Each point is reached from the start by the listed moves, each made 0, 1 or 2 times, or once backwards (-1), plus a little noise. Say if it took an odd or an even number of moves. Then give how often each move was made.

Moves:
(1): [ 45  27   2 -13   2  -7]
(2): [-15  31 -23 -14 -18   0]
(3): [-11  18  34  -1   6   1]
Start: [  8 -19 -29 -14 -21  20]
Points:
[-12 -95 -41  12 -13  27] -> odd (-1, -1, -1)
[-90  53 -10 -30 -46  27] -> odd (-1, 2, 2)
[ 16  73  18 -43 -25  15] -> even (1, 1, 2)

Moves:
(1): [22  1 -1  7 11 12  1  2  0 -8  6 -5]
(2): [-1 21 -3  9  9  1 -2  9 -2 -2  2  1]
(3): [10  4 32 -5  3  0  5  7 -2 -1  4 18]
(4): [-9 -7  1 30  3  5  0 -2 -4 10 -9  6]
(5): [-5 -9  0 -9 28  4 -3 -3 18 -5 -3  0]
(6): [-10   2   1  -6  -6  27   2   3   2  -2 -11  -7]
(7): [ 4 -1 -7  1  2 -1 30 10 17 10  4  0]
(8): [ -1 -19  -2   4   2  -4  -9  23   0   3   2  -5]
(9): [  7   6   1   5 -12  -3 -10  -2  31  -6 -11  -3]
(10): [  5   9   4  -7   2   4 -17 -11  -5  31   9  -9]
(11): [-8 -6 -1  3 -1 16 -6 -5  5 -4 31  5]
Start: [ -2   8  -2  -5   0  -4  12   6 -10   4   1   4]
Points:
[ 48  28  24   9  -7  60  33  18 -11  25  51   0] -> even (2, 0, 1, 0, -1, 1, 1, 0, 0, 1, 1)
[-37   8  62  45 -11  44   5  47  11  19 -41  35] -> even (-1, 1, 2, 2, 0, 2, 0, 1, 1, 0, 0)
[ 34 -63  52  47  40  72  57  64 -14  62  55  24] -> odd (2, -1, 2, 2, 0, 1, 2, 2, -1, 1, 1)
[  1 -25  -5  13  47  95  49 -19   2  -2  64   7] -> odd (2, -1, 0, 1, 1, 1, 1, -1, -1, 0, 2)
[  2   6 -40   6  63  11   7  17  61 -53 -19 -12] -> odd (1, 1, -1, 0, 2, 0, 0, 0, 1, -1, 0)

Moves:
(1): [17  4 -9  3  2  3  0  3  2  2 -2  2  6  3 -1 -1 -6 -6  1 -2  3]
(2): [  2  23   5  -7  -3   1 -10   4   2   2   1  -6  -1 -12   0   6   8   3
  -2   1   1]
(3): [ 9 -5 20  6 -8 -3  2  7  3 -4  1  0 -3 -5 -4 -1 -2 -6  5 -1 -4]
(4): [-4  1 -4 24 -6 -4  4  0  4 16 -6 -7  8 -7  5  1 -2  6  7 -2  1]
(5): [ -2  -3   5   1  15   2  -2   4  -6   0 -11  -4  10  -1  -4  -7   3  -8
  -7  -4  -4]
(6): [ -6  -2  -2   5 -12  32  -6  -3   9  -2   0   1  -1   3  -4   6  -6   2
  -6   1   9]
(7): [  4   2   0 -13   3   0  21  -1  -7 -12  -2 -12  -1   0   6   4   0   2
  -3   7   8]
(8): [-5 -1 -6 -2 -4 -2  3 19 -2 10  0  2 -4  2 -5  0 -1 -6  1 -2 -2]
(9): [-1  0  1 -3  7 -1  5  1 20  1  3 -2  0  6  0 -6  1  4  2  6 -4]
(10): [  4   1   7 -11   0  -2   5 -11  -1  22  -1   4   2  -2   2   0  -6  -3
   5  -2   0]
(11): [ 3  4  4  4 11  5  6  2 -8  6 21 -8 -6 -6  6  0  2 -4  2  2 -2]
(12): [-6  7  0  6 -1  6 12 -1  0 -5  7 23  0 -2  3  0  5  3 -3  1 -2]
(13): [-5 -2  4 -8 -7  2 -2  2 -1 -6 10  0 27 -1  1  2 -3  4  9 -3 -2]
(14): [-4 10  6  3  3  1  1 -4  0 -4 -5 -2  1 22  0  3 -2 -7  8 -1  5]
(15): [-1 -6  2  0  4  2 -3  7  2  1 -8  0 -3 -3 22  7 -4 -6  3  4  1]
(16): [ 0 -5  0  2  1 -3 -1  1  5 -2  5  0  3 -2 -5 17  0  0  0 -3  1]
(17): [ 3 -6  0 -1 -1  5 -2  4  2  2 -6  0  4 10  4 -4 24  0  1 -4 12]
(18): [ 4  2  3  2  8  4  0  9  0  2 -2  8 -3  4 -2  1 -7 25  5 -8  5]
(19): [ -2   3  -7  -4   3   6   9  -5   4  -3 -10   0  -5  -8  -4   0   2  -2
  18  -2  -3]
(20): [ 2  1 -2  3  0  0 -4  2 -3  2 -1  6  3 -2 -6  2 -1  1  4 18  7]
Start: [ 19  13   2  -8   1  -5   3   6   2 -10  -9   2  -8  -9  -6  -1  -6  -3
  17   7  12]
Points:
[ -1   6  29  46  38  39  81  24  53 -45 -70  20  28  39  61 -20  26  38
  95 -15  34] -> odd (0, -1, 1, 2, 1, 0, 1, -1, 2, -1, 0, 2, 1, 2, 2, -1, 2, 2, 2, -1)
[ 50 -31   3 -48  13 -25  55  48 -22  -2 -72   9  33 -26  29 -16  -4 -30
  57  45  31] -> odd (1, -1, 1, 0, 1, -1, 2, 1, 0, 1, -1, 0, 1, -1, 2, -1, 1, 0, 1, 2)
[ 27  59  45 -37 -28  63 -42 -30   7 -23 -36 -25 -20  -6  -4  41 -10 -52
  40  30  44] -> even (0, 2, 1, -1, 0, 2, 0, -1, -1, 1, 0, -1, 0, 2, 1, 0, 0, -1, 1, 1)
[ 46  -1  10 -78   9 -31  89  35  -6 -15 -35  31   7   9  27  31 -62 -57
  62  -7   2] -> even (2, -1, 1, -1, 0, -1, 2, 2, 0, 2, -1, 1, 1, 1, 2, 1, -1, 0, 1, -1)

Moves:
(1): [ 6 -6  6  1 -4  7  9 -2 -1 -3 -1  3 -3 -4  2  3 -5  4  3  3  2 16  0  0
  3]
(2): [  1   8   3  -2   0   0   6   1  -3   9 -16  -2 -12  10  -1  -2  -7 -11
   8   4  -3  13   3  -3 -11]
(3): [  0   2   6  -4   3   1   0  -8   5   4   0   2   4  -3  -4  -2 -15  -1
  -1  -3   2  -3  -1   6 -12]
(4): [ -3  -8   2   5   6  -1   2   2  -2   3  -6   0   0   7   6  -8 -13  -1
   3  12  -3   2  -6  -1  -2]
(5): [-15  -9 -12 -15  10   1  -5 -16  -3   9  -8   3  -5  -7  -4   4   4   4
   4  -9   7  -5   3   3  12]
(6): [  7  -7  -6  -4  -1  10   3  -5   1 -10   0 -10   6   1   6  -6  10  -9
   2   0  -1   4   0   7   4]
(7): [ -2  -3  -3   7   8   1  15  11   3   6  -2 -11  -5   6  -1  13   7  -3
   5  -6   3 -11  -7   3   4]
(8): [-4 -2 -2 -1  3  5 -5  7  5  2 -3  0 11 -3  6 -3  4  6  3  0  6  0 -4 -8
 -3]
(9): [ 13   8  -3  -1 -10  -2   1  -6   7  12   8  -6  -1  -3   2   0   2  12
  -4   1  -1   0  11   5   3]
(10): [ 2 -4  4  4 -2  3 -2 -3 -1  2  3  1  6 -4  5  3  5  2  4  4  2 -3 -4  8
  4]
(11): [ 14   7  -7   7  -1   1   3   3  -9   1  12   0   7   1  -2  -5   3  -1
   7  -2   4  -8 -12 -12   1]
(12): [-10  -7  -2  19  -2   6   9 -16  -2   7  18  18  -1  -3   0   5   0   0
  -2   1   8 -13  -1   2  10]
(13): [ 12  11  -2   2  -9  -4  -1   4   8  -3 -12   3  10  -5  -2  -4   0  -2
  -1  -1   1   1   1  -1  12]
(14): [  2   7   4  -1  -6  -2  -1  -8   4   3  -2   1  11  17   7   8  -9   1
  14 -18  -3  -2   0  -5   2]
(15): [  3  -3  -3   6  12  -5  -2 -10  -3 -11  -9   5   2 -14  15  -7   0  -2
  -3   0   8  -5   1   0   4]
(16): [ -5   4  -7 -12  -5   0  -5 -12   6   1   4   0   1  -3   5  10  -9   3
   4   1   1   1   2   2  -2]
(17): [  4  -5  -2  13  -2   1  -4  -4  12 -12  -3   7   1  -4  -2   5  -4  -3
  12  -4  -1   5   1  10   0]
(18): [-11  -1   9  -4   5   2  11   0  -1  -6  -4   1   3   0  -2   0   0  19
   1   8  -6   3  -6   4 -14]
(19): [ -5   0  -4   6 -11   6   8   2   0   5  -8  -1   0 -18   2  -3 -11   7
   4  -5   4   5   0  13  -5]
(20): [ 3  6  5 -3  9 -6  1 10  5 -5  5  3 -3  4 -2 -1  2 -4  3  7 -5 -5 10 11
  4]
(21): [  5   0  -2  -5 -11 -11   5   0  -1  -5   1  -1  -5  14   6  -2   3  -8
   8 -10  16  12  -8  -1  -2]
(22): [ -7  -8  -1  -6  -8 -11   6   0  -2  -1  15  -9  19   0  -8   4   0   0
   4   4  -2  14   1   7 -13]
(23): [-5 19  4 -2  9  4 -1  1  8  0 -4 -9  3 15 -3 16 -4 19 -9 -2 -2 10  5 11
  8]
(24): [  0   3 -13   7   0  -9   5  10   4  10  -1   9   6   0   1  -1  -2 -13
   1  -7 -11  -1  -8  10  -7]
Start: [ -5   3   4   3  14  -9  -4  -7   2  -8  -8 -12   4   5   0  -2   1  -3
  -7  14 -10  -1   1   2 -14]
Points:
[ 24  60 -36  35  55 -31  13  -5 -10  66 -22  26 -24  14  66 -37 -32   1
   1  30  45  20  -7  26   4] -> even (1, 2, 0, 2, 1, -1, -1, 2, 2, 1, 2, 1, -1, -1, 2, 0, -1, -1, 1, 2, 2, -1, 2, 2)
[-24  -2  28 -22   9  17  29   5  11   8 -95 -18 -21 -31 -43  -6 -70  -2
  -1   5 -32  58  21  47 -42] -> odd (2, 1, 2, 0, 1, 0, 0, -1, -1, -1, -1, -1, 1, 0, -1, -1, 0, 0, 2, 0, -1, 0, 0, 0)
[ 68  68 -28  23 -67 -37  52  31   0  30  13 -57  66  21 -11  12   2 -17
   6 -22  14  55 -23   1 -20] -> odd (1, 1, 0, -1, -1, 0, 1, 0, 1, 0, 2, 0, 2, 0, 0, 0, -1, -1, 1, -1, 1, 2, 1, 1)

Moves:
(1): [  9   2   3  -2  10   9   6  -4   2  -2 -14  -7  -3 -20  -7   6   2  -1
   1  -5   2  -4  -8  -1  -2   8]
(2): [ 8 11 -4  7  9 -7  7 -5 -4 -6 -5  0 -6  9  0 -7 -4  3 -2  5  0  5  0 -2
  5  3]
(3): [  1   5   6   1   1  -6  -3  -8  -9   0  -8  16   5   4 -10   4   0  -2
   3  -5  -2   3   3  -3   2   0]
(4): [-12  -6  -1  12  -5   8   4 -12  -3   0   0  -3   1   4  -3  -8  -3  -5
   5   4  -1   3   0  -6  -9   0]
(5): [ -2  -5  -5   3   7  -7   3   1  -4   1  12  -3   9  -7  -8  -8   4   1
  -3   4   9 -10   3   0  -7  -1]
(6): [-3 -1 -2  8 10  7  1  1  2  0 -4  5 -1 -5 -5  2  3  2 -1 -6 -3 -2  2  5
  0 -3]
(7): [ -8   2   2  -6   0   1  10  -5  -7   2  -2  -2   2   3  -1  -9  -6   4
   1 -11   2  -2  -4   4   5   0]
(8): [  6  -1  -1   8   5   0   1  19   0   2   4  -2  -2   0  -5 -10  -3   1
  -5   1  -1  11   5   5   0  10]
(9): [ -1  -4  -2  -3  -5 -12   0   0  15  -6  -1  -7   0  -2   2   2  -8  -4
   4   7   0  -1   7   9   4 -11]
(10): [ 3  2  6  5  0  5 -9 -4 -1 11  3  2  4 -6  5 -7  4 -4  7  4  2  5 -1  4
 -4  4]
(11): [ -1   2  10  -1   3   8   0   0  -7   3   8  -8  -1 -10   2   5  -2  -1
   4  -1   2   7  -5  -2  -4 -11]
(12): [ 7 -2 -5 -1  3 -7  4 -3 -2  9 -2  5  9  5  5 14 -6  0 -3  2 -1  3  2 -6
 -2 -3]
(13): [ 5  0 -2 -1 -6  3  3  3 -4 -3 -2 -1  8  1  4 -6  4 -2  4 -5 -1  0  0 -3
 -6 -8]
(14): [  8   3   5  -2  11   6   2   7  11   3   1   7  -2  18  -2   3   5  -4
   5  11   1   2  -6   8 -16  -4]
(15): [  0   2  12   8   5   0  -6   1   4  -6  -5   0  -3  -3  15   8  -1  -3
   2 -11  10   6  -3  -3   0   5]
(16): [ -3  -1 -10  14   4   1  -7  -2 -13  -8  -2   2   3  18 -11  11   2   0
   5  -7   1 -15  -5  -4   5   9]
(17): [ 4  9 -2  4 -2  1  8  0  3  0  0  4  0 -1 -1  0  1  4  2  1  0  0  2  8
 -6  9]
(18): [  7  -2  -4  -8   1   1 -12  -2  -5  -1 -10  -2  -4  -9  -7  -2  -3  19
  -7   1   9 -11   1   8  -4  -1]
(19): [ -9   2 -21  -5  -1  -2  -1   2   0   8  -4   9   1   0  -5   6   1  -9
  13   3  11  -3   5   5 -15   2]
(20): [ 1  2  6 -3  2  7  0  3 -5  0  1  7  8 -2  5  0 -2 -2 -3  8  3 -1 12  0
  3  6]
(21): [  7   2   2   1 -11   1   5   2   2   5   6   1  -4   8   3   4   4   1
  -1  -2   6  -6   9  -2   4   0]
(22): [-11  -2  -1  -5   2  11   6  -1  18  -6   0  -1   2   2  -9   4   9  16
  18  -5   5  10   5   0   1  -6]
(23): [  5  -8  -1 -12   4   3   3 -14  -5   0  -4  -5  -4   1   7  -8  -3  -9
  -9   5 -11  12   7  18  -5  -1]
(24): [ -2  -6  -3  -1  -5   5   5  -6   6  -7   3   9   3   2   0  -4  -3  -1
   2  -1   3   7 -14   6   7  -5]
Start: [ 14  -8   8  -5   4  -1  -4   0 -13  10  -1  12  -1  -1   0   2   8  -7
   8   3   4   4   3   8   2   0]
Points:
[ 62  -6 -71 -25 -12 -78  13 -12   8  56  22  54  48  -4  19 -28  -7 -51
   6  86  15  11  52  77 -50 -16] -> odd (-1, 1, 0, -1, 2, 0, -1, 0, 2, 2, -1, 2, 1, 0, -1, -1, 2, 0, 2, 0, 0, -1, 1, 1)
[ 15  -4  43  16   2  22  37  52  76  -7  -5  25  31 -12  42  36  -4   3
  66 -23  27  95  27   6   9 -36] -> odd (0, 0, 0, 0, -1, 1, 0, 2, 2, 0, 1, 2, 2, 0, 2, -1, 1, -1, 0, 1, 0, 2, -1, 1)
[-35 -12  39  29   2  48  -4 -61 -45  44  29  27  18  33  11  11   3 -16
  56 -23  27  23 -59   7 -40  -9] -> even (-1, -1, 0, 2, 0, 0, 2, -1, -1, 2, 2, 1, -1, 1, 1, 1, 1, 0, 0, -1, 0, 0, 0, 1)
[ 78 -19  31  45  22  65 -20 -28 -41  -6 -61 -21 -39 -30   0 -26  41  11
 -12 -37  11  -8  16  32 -44  57] -> even (2, 0, 0, 2, 0, 1, -1, 1, -1, 1, -1, -1, 2, 0, 2, 1, 1, 2, -1, -1, 2, 0, 2, -1)
[  0  -4 -21 -11 -54  17 -30  37  11   8 -21  20   6 -48  16 -20  14  27
  17  22  28 -31  75  28 -29   4] -> odd (-1, -1, -1, 1, -1, 1, -1, 0, 1, 0, -1, -1, 2, -1, 0, -1, 2, 2, 1, 2, 0, 0, -1, -1)
[ 58 -10 -13  38  40 -17   9  41 -46  14  46 -10  15  43 -20 -39  23  -9
 -28  31  -9 -20  48  21  26  60] -> even (0, 1, -1, -1, 2, 0, 0, 2, 0, 1, -1, 0, 0, 0, -1, 2, 0, -1, -1, 1, 1, 0, 1, -1)
[-12 -13  -5   7  70  57  18 -31   2 -12 -54  18  -9 -53 -31 -57   7  55
  51 -57  68  56 -43  34 -23 -13] -> even (1, 2, 0, 1, 1, 2, 2, 1, -1, 1, 0, 0, 1, 0, 2, -1, -1, 2, 1, -1, -1, 2, 0, 2)
[  7  -5 -17  35  24  42  -5  19 -16  24   4   0  -6  15 -25   4  15  32
  25  21  -5  41  45 -14  12  54] -> even (0, 1, -1, 1, -1, 0, -1, 2, -1, 1, 0, 1, -1, -1, -1, 1, 0, 0, 0, 1, 0, 2, 0, -1)
[  5 -11 -25  31  64  -2 -31 -25  14 -24 -13  34 -21  67 -33 -19  17   2
  36  12 -11  18 -18  63  27  -1] -> odd (-1, 2, 0, -1, 0, 2, 0, 0, 1, 2, -1, -1, -1, 1, 0, 2, -1, 0, 0, -1, -1, 1, 1, 1)
[-11 -33  -8  47 -48  -6  30 -55 -27  -9  11  36  48  42  36  17 -10 -16
  36 -42  44  -9   4 -10  11 -33] -> odd (-1, 0, 0, 2, 1, 1, 1, -1, 1, 0, 0, 2, 2, -1, 2, 1, 1, 0, 0, 0, 2, 0, 0, 2)

Moves:
(1): [ -1  14  -2   2  -6   8 -10 -11   3  -1   0   1  -3  11   2  -9  -8   7
  -2   1  -5  -3 -11  -7]
(2): [-2 -6 -3 -2 11  4 -1  1  3  0 -1 -6  8 -2  4  6  8  0 -8 -9 -1  0  3  4]
(3): [-2 -2 10 -5 11  4  7 -3 11  1  5 -7 -2 -4 -3 -2 -1 -1 -5 -1  5  5  4  0]
(4): [ 12   2  -6  -9   9  -7 -18  10   7  -7  -1   6  -1  -3   7   3  -6   7
  -5  -1 -15   8 -18  -3]
(5): [-14   3   7   9  -8  -5  -2   8 -10   6   7  -9  11   0  -6  -7   6   4
   9   1   7  -1  10   6]
(6): [ -6  -4   9   8   1 -12   5  -3   3   5  11   5   5   0   0   4  14 -11
  -3   1   5  -3  17  14]
(7): [ 3 -5 10  3  5  2 -5  4  3 -1  2  3 -3 -3 -1 -4  0  9  2 -1  0  0  6 -2]
(8): [ -8   4 -12  -4   2   1 -10   2   3   8   1  -3   7 -13   2   3   1   3
  13  -2   1  -3   8  -3]
(9): [ 0 -3  3 -3  3 -4  3  2  2 -2 -1  5  5  1 -7 11  1 -3  7 -5  0 12 -2 -4]
(10): [ -9   2   5  10   0  12   2   0  16  12   5  -5   1  -7   7   0   5   4
 -10   1   8  10  -2   2]
(11): [ 13  -6   2 -16 -13  -1   3  11  13  -6  -5   1   6   9   9   5  12  10
  -4  -8  -2   5 -13   2]
(12): [  8  24  -3  -1   8  15   9   3  12  -1  -8  -6   3   6  10  -6   0 -12
  -6   1   0  -8   0   7]
(13): [ -8 -19  -8  -7  -9   5   1  15   3   6   1   4   3  -8  -3  10   9  -1
  -3  -2 -13  10   5  -9]
(14): [-5 -1  7  0 -3 -9  5 -3 -5  0  1 -5  0  8  6  4  0 -2  3  2  4 -6 10 -3]
(15): [  0  13   6  20   5   7   5  -3  10  12   8 -14  -4 -18  -4  -7   3  -3
   3  -4   4  -3   4   2]
(16): [ 2 -3 -2  9 -3 -7  6  0  6 11 11  4 10 -2  3 -4 11  8 -3  3 -3  1  2  3]
(17): [ -3   5  -8  -8   3  -4  10  -4   4  -6 -11   1  -7  -3 -11   2  -2   2
   1   3  -4   1  -2  -5]
(18): [ -7  20  -8  -2 -12  -1   1  -8  -6  16  -8   2   2  -6  -1  -3   1   1
   1  -3  -6   7   4  -6]
(19): [ 2 -6 13  1  1 -1 -5  2 -2  5 -7 -7  0 -3 -3 -1  4 -1  8 12 -5  3 -7  5]
(20): [ -3 -12  -4   5 -21  -8  -3   9  -8   1  -3   3  19  -6  -6  -4  -1  -8
   4   2  -6  -4   9  -9]
(21): [ -4  -9  -7   6   0  -7   5  -8  14  -2  13   2  -3  -4   3 -11  12  16
  -1  -6  -5  16   5  -4]
(22): [  4 -20  -2  -7  -4  -5  -6  15  -3   5  -4   0   0   2  -4  10  15   0
  -7   0   2  13  -7  -8]
(23): [  9  -8  -9 -11   3   5  -8   7   5  -1  -8  -4  -1   8   5   6  -6   4
  -4  -5  -5   2  -4   3]
(24): [  6   3   2   3  -9   0  -3  -2 -10  -7   5   1   2  -2  -3   5   5   3
  -3   3   4   1   8  -2]
Start: [ -3   9  -9  -3  16  -1  17   4  -2   5 -10  16  -4 -16  10   7   1 -18
   6   3 -16 -10  17  14]
Points:
[ 27  -6 -76 -41  25  29 -33  26  42 -11  -2  45 -21  -2  74  44  -5  34
 -54 -20 -55  55 -48 -11] -> even (0, 0, -1, 2, -1, -1, -1, 0, 0, 2, 0, 0, 1, 0, -1, 0, -1, 0, -1, -1, 1, 0, 1, 1)
[ 13 -29 -32 -54 -21  26  44  53   0  16  -2  32  14   6  14  63  79 -37
 -62   2  -2  13  31  20] -> odd (0, 0, 1, -1, 0, 1, -1, 0, -1, 0, 1, 1, 2, -1, -1, 1, 0, 0, -1, -1, -1, 2, 0, 2)
[-41   5   1  24   6  11 -33 -15   0  35   0  11 -24 -34  33 -47 -19  62
  -2   2 -42  50  17  -4] -> odd (0, 0, 0, 1, 1, -1, 2, -1, -1, 2, -1, -1, 0, 0, -1, -1, -1, 2, 1, 0, 2, -1, 1, 0)
[-48  39  26  42 -14 -65  29 -74 -13  33  54  49  18   9   9 -36 -21  -8
  11  21  -1 -40  95  11] -> even (2, -1, 2, 0, 0, 2, 1, 0, 0, 0, -1, -1, -1, 2, -1, 2, 0, 1, -1, 1, 0, -1, 0, 0)
